Every row gives one point. Two turns around zero, p and q, are shown by what they do to some points. Write where each new point lands after one turn and then the other. Backwards means that the second turn is done in reverse. Each puzzle has new turns, and all numbers are rounded.
(in the rows, 128 means zero)

Turn p:
[117 152 110] -> [147 137 152]
[109  92 160] -> [ 99 151  92]
[124 126 152] -> [105 135 126]
[108 164 106] -> [151 145 165]
[155 118 101] -> [152  98 118]
[155 116 138] -> [115 102 116]
Turn q:
[119  71 143] -> [126 179  98]
[128 162 124] -> [126 102 151]
[131 122 144] -> [113 136 123]
[132  94 119] -> [141 147 101]
[115 157 117] -> [137 112 156]
[144 162 121] -> [124  92 139]
Where do these land?
q, then p: [190 120 132] -> [181 144  98]
q, then p backwards: [103 116 125] -> [104 137 118]
p, then q: [117 139 115] -> [112 116 125]
q, then p backwards: [102 137 140] -> [115 154 134]

Turn p:
[142 112 155 178 110 119] -> [125 131 111 145 133  69]
[142 136 139 122 109 124] -> [128 138 131 153 123 127]
[174 156 113 117 134 108] -> [112 123 181 150 121 131]
[ 95  87  99 123 131  92] -> [122  72  97 113 107 137]
[148 131  91  84 128 155] -> [165 120 163 130 127 171]
[113 146 137 138 148 144] -> [120 151 128 102 139 127]
[117 166 135 133 121 118] -> [105 156 132 126 107 129]
[126 119 150 146 132 178] -> [158 157 116 114 161 111]
[ 96  99 133 111 138 114] -> [119 103  92 119 135 148]
Turn q:
[118 157 106 128 126  99] -> [101 134 155 151 142 129]
[107 114 144 139  79 137] -> [112  92  93 119 143 149]
[142  87 119 154 116 151] -> [117 117  98  93 102 113]
[124 128 125 109 173 110] -> [151 151 148 146 137  98]
[164 144 137 110 156  90] -> [140 180 158 122 148 129]
[100 158 144 128 123 120] -> [132 105 147 147 151 144]
[160 111 134  83 108 117] -> [132 174  92 130 138 148]
[109 120 125 166 143 169] -> [137  83 134 114  94 110]
[128 131 119 136 129 159] -> [131 114 127 128  98 131]
Where do these land?
p, then q: [137 103  97 110 136 156] -> [153 157 110 102 108 131]
q, then p backwards: [134 183 159 134 124 140] -> [145 135  94  79 141 141]
q, then p: [135 115 162 134  96 122] -> [148 116 144 108 145 159]
q, then p: [103  99  92 132 119 116] -> [108 100 108 107  97 123]
p, then q: [180 118 108 114 128 130] -> [153 124 126  77 139 125]
p, then q: [115 134 147 166 147 109] -> [118 129 133 164 159 109]
p, then q: [ 93 144 131 106 146 125] -> [138 114 117 163 104 136]
